Each row is a point. Each copy is the shape, with its points in the same order, turned, moved and blurred by noise. Is it also mirrored, or only turned?

Shape, 9 rows:
[[ 26 -13   9]
 [ 11 -27  29]
 [-10  28 -89]
 [ 14  -9  37]
 [ 24  -8   9]
 [ 17 -59  17]
 [ 41   2 -32]
 [-19  21   7]
 [-23  14  12]]
Copy 1, 9 rows:
[[ -2 -11  13]
 [-14 -37   7]
 [ 55  57 -57]
 [-29 -22   9]
 [ -7  -7  10]
 [ 15 -57  16]
 [ 27  26  14]
 [-27   3 -35]
 [-27  -3 -37]]
Copy 1 is: only turned
Copy 2 (9 x 3):
[[-12  17  35]
 [-19  38  15]
 [ -1 -95  16]
 [ -1  38  25]
 [-11  16  33]
 [-58  43  23]
 [-13 -24  51]
 [ 19   4  -2]
 [ 18   6 -12]]
Copy 2 is: only turned
Copy 3, 9 rows:
[[-39   1   6]
 [-45  15  31]
 [ 20  31 -87]
 [-31  -2  33]
 [-35  -3   5]
 [-71  30  21]
 [-35  -4 -40]
 [ 18  14  10]
 [ 11  17  19]]
Copy 3 is: only turned
Copy 4 (9 x 3):
[[ 23  -5 -24]
 [ 28 -32 -23]
 [ 11  66  64]
 [ 11 -31 -27]
 [ 18  -5 -19]
 [ 60 -33 -21]
 [ 28  40 -11]
 [-18 -13  14]
 [-15 -19  16]]
Copy 4 is: mirrored

Shape:
[[-20 -14  18]
 [-11  -3  18]
 [ 94 -20  -1]
 [ 12  31 -10]
 [-10  17 -68]
 [  2  -6   7]
 [ 16  -6  14]]
Copy 1:
[[-29  -8  -3]
 [-21 -17   1]
 [ 30  56  73]
 [ 32 -23  12]
 [ 48   9 -43]
 [ -7  -2   5]
 [ -9   5  21]]
Copy 1 is: mirrored
Copy 2:
[[  7 -32   7]
 [  9 -19  -2]
 [ 62  72  -9]
 [ -2  12 -41]
 [ 32 -26 -92]
 [ 16  -6 -19]
 [ 10   7  -2]]
Copy 2 is: only turned
Copy 3:
[[ 14  -9 -24]
 [ 12   3 -19]
 [-95  -8   5]
 [ -5  18  23]
 [ 16 -29  66]
 [ -3  -8  -6]
 [-17  -4 -14]]
Copy 3 is: only turned

Shape:
[[ 54  -7  21 -43]
 [  8  41 -16  77]
 [-56   3  37  62]
 [-17 -38  -8  24]
 [-28 -29 -39 -23]
 [ 21 -45  -6  28]
 [-26  16  23 -82]]
Copy 1 (7 x 4):
[[  2  56 -89   9]
 [ 62  36  40  10]
 [-20  19  47  73]
 [  6 -13 -29  42]
 [-26 -29 -36  -8]
 [ 37 -14 -44  41]
 [-83  44 -63 -13]]
Copy 1 is: mirrored
Copy 2:
[[ 33   9 -54   2]
 [-40 -70  16  54]
 [-74 -63  34 -26]
 [-55  11  12  14]
 [ -8  41  38  14]
 [-43  11 -25  35]
 [ 44  20   7 -63]]
Copy 2 is: only turned
Copy 3:
[[-45  45  -5  34]
 [ 52 -40  60  14]
 [ 95  11   7 -22]
 [ 53   1 -25  42]
 [ 12 -24 -55  30]
 [ 37   8  -6  67]
 [-34  36 -55 -37]]
Copy 3 is: only turned

Shape:
[[-75 -16 -27  33  26 -16]
 [ 33 -32 -26   9  39 -15]
 [ 36   3  38   5  51  81]
 [ -1  63   7  72  12   5]
 [  2 -10  -1  13  21  23]
 [-39 -26 -10  -1  50 -15]
 [-42 -27 -13   4  27  -7]
 [  9  -6  10  15 -14  -9]
 [ 30 -34 -23  65 -40  15]
 [ 32   6 -10   5 -50   2]
 [  9  -9  64  38   2  47]]
Copy 1, 11 rows:
[[ 23  10   0  -4  93 -10]
 [ 17  40 -36 -30  -5  -4]
 [  9   8  13  43 -49  57]
 [-50  -4 -53  47  44  25]
 [  3  16  -1  11   6   7]
 [ 46   1  -9 -20  44  -1]
 [ 32   7   4 -12  47 -13]
 [ -9   6 -21  15   5 -37]
 [-39  74 -14  31  11 -44]
 [-52  10 -10   6 -12 -52]
 [  8   7  -2  83 -16   2]]
Copy 1 is: mirrored
Copy 2, 11 rows:
[[-52 -50  13  34  44  34]
 [ 14 -45 -33 -31  -4  29]
 [-20  30  26 -95   0  44]
 [-58 -19  47 -17 -48 -20]
 [-19  -4   0 -26   7  30]
 [  1 -46  17   9  41  46]
 [-20 -30   9  12  38  43]
 [  1   6  -5   7 -15  10]
 [-57   5 -62   5 -33  26]
 [ -6  36 -33   6 -25 -22]
 [-29  46  34 -24 -25  57]]
Copy 2 is: mirrored
Copy 3:
[[-65   4  27   1 -66 -30]
 [ 45   3  -6 -32 -48 -11]
 [ 51 -58 -15  47  12 -45]
 [ -6  45   8  45  14 -52]
 [  5 -15  -7  14 -20 -12]
 [-14 -25  38 -22 -59 -34]
 [-29 -16  19 -10 -53 -14]
 [ 14  16  20   6  -9  26]
 [ 20  37 -39  36 -44  41]
 [  9  22 -19   0  15  41]
 [ 21 -21  19  81   1   5]]
Copy 3 is: only turned
Copy 4, 11 rows:
[[-31  78  15  14  41  10]
 [ -5  29 -30  38 -39 -17]
 [ 32   7  15 -59 -72  -1]
 [  8  24 -54 -46  24  51]
 [  7  23   6  -3 -18   7]
 [-29  60   5  10   4 -29]
 [-18  53  18  15  13 -15]
 [ 22   2 -12  18  17  -4]
 [ 49  13  -8  53  -5  59]
 [ 23 -39 -10  32  13  23]
 [ 72  21  12 -40  -8   7]]
Copy 4 is: mirrored

Shape (11 x 8):
[[ 52  84 -29  39 -51 -39  24 -12]
 [ 51 -42   5 -18 -54  57  51 -63]
 [-38 -52  36  64  10 -24 -43  33]
 [-63 -21  31  72  58 -33  15  12]
 [  0   6  14  -6  54   2 -93 -32]
 [-49 -47  28  17  20 -43 -41 -40]
 [ 34  20 -62  63 -23  11  17 -25]
 [-48 -32  58  72  -5  20 -22 -19]
 [ 25   4 -26  54   3 -58   2  20]
 [ 12  64 -86   1 -72  17  -3 -27]
 [ 17 -23  23 -26   3  14  37  19]]
Copy 1 (11 x 8):
[[-50   2 -38  -9 -12 -65 -85 -49]
 [-28  43 -78 -66 -30  -3 -21  86]
 [ 54 -63   1  -6 -24  70  -6 -27]
 [ 12 -47  -6  34 -48  37  49 -41]
 [ 95  -7 -47  39  46  18 -23  -8]
 [ 86 -10 -13 -17 -35  18  28 -17]
 [-44 -40 -71 -34  -1 -48 -27 -14]
 [ 32 -18 -45 -21 -44  83  11 -32]
 [  2 -54  -1  -5 -17 -37 -36 -18]
 [-51  22 -57 -52  61 -58 -44 -34]
 [-20  13   3   2  -9  21 -15  59]]
Copy 1 is: only turned
Copy 2, 11 rows:
[[ 23  16  68 -57 -17  -7  19 -56]
 [ 56   8   8  36  77  81  -1   8]
 [-19  19 -71  -2 -79   1  32  57]
 [ 13 -53 -55  19 -95 -10  21  29]
 [ 33  32 -61 -30 -25 -33 -75  38]
 [  9   5 -29  38 -67 -15 -32  82]
 [ 73  28  14 -16   4  -5  51 -18]
 [ 29  11 -62  17 -84  54   7  43]
 [  4   2   7 -34 -29 -37  52   9]
 [ 57  85  43   7  20 -22  11 -69]
 [-18 -25 -37  28  23  27   0  -4]]
Copy 2 is: mirrored

Shape (11 x 8):
[[ -9  -2 -15  16  -7 -24  18 -39]
 [ 25 -28  21  43 -29 -23  -3 -41]
 [ 39 -43 -15  -9  37 -36  18 -14]
 [ 17   2  14 -37 -33  42  47 -39]
 [ 15 -25 -16  13  14  36   4   4]
 [-39 -13 -61   1 -46 -10  13  -3]
 [ 23  30  40  23  -8   9  39 -22]
 [-35  -3   4 -36   6  -4 -25  37]
 [ 14  63  41 -43 -34 -36 -13  35]
 [  8 -32 -39 -52  17  41 -26 -46]
 [-20  17  24 -56  -9 -12  23  32]]
Copy 1 (11 x 8):
[[ -4 -11 -31  52 -17 -16 -13 -16]
 [ 13 -21   4  47  21  16  15 -36]
 [ -5 -13 -34   5  41 -19 -47 -46]
 [ 16  13  15  51   9  27 -63  39]
 [ 36  27  -7  -4   8 -31 -21  -7]
 [ 19  -4 -64  43  -4 -38   5  41]
 [-23  22  40  29 -13   9 -14 -10]
 [  5  -8 -57 -45 -39   5 -15  23]
 [-60  39 -30 -17 -26  78  -9  14]
 [ 70  18 -52   3   2  -3 -79  -5]
 [-36  -8 -32 -20 -23  29 -35  42]]
Copy 1 is: only turned
Copy 2 (11 x 8):
[[-13 -18   5   5 -22  53 -21  20]
 [-31 -12  14 -43   4  27 -39  34]
 [-60 -13   3  -8   2  58 -17 -46]
 [-44  10 -11 -12 -47  17  56  36]
 [-28   1 -39   8  23  20   8   0]
 [ 27  38 -12  20  -9  81  -3  26]
 [-50 -17  19  15 -22 -12   1  43]
 [ 34  24   7  24  -4   6  12 -44]
 [ 10  14  95  27  -6 -14  38  -4]
 [  0 -29 -49 -26  -7  52  57 -31]
 [  0  37  32  33 -40   0  31 -26]]
Copy 2 is: mirrored
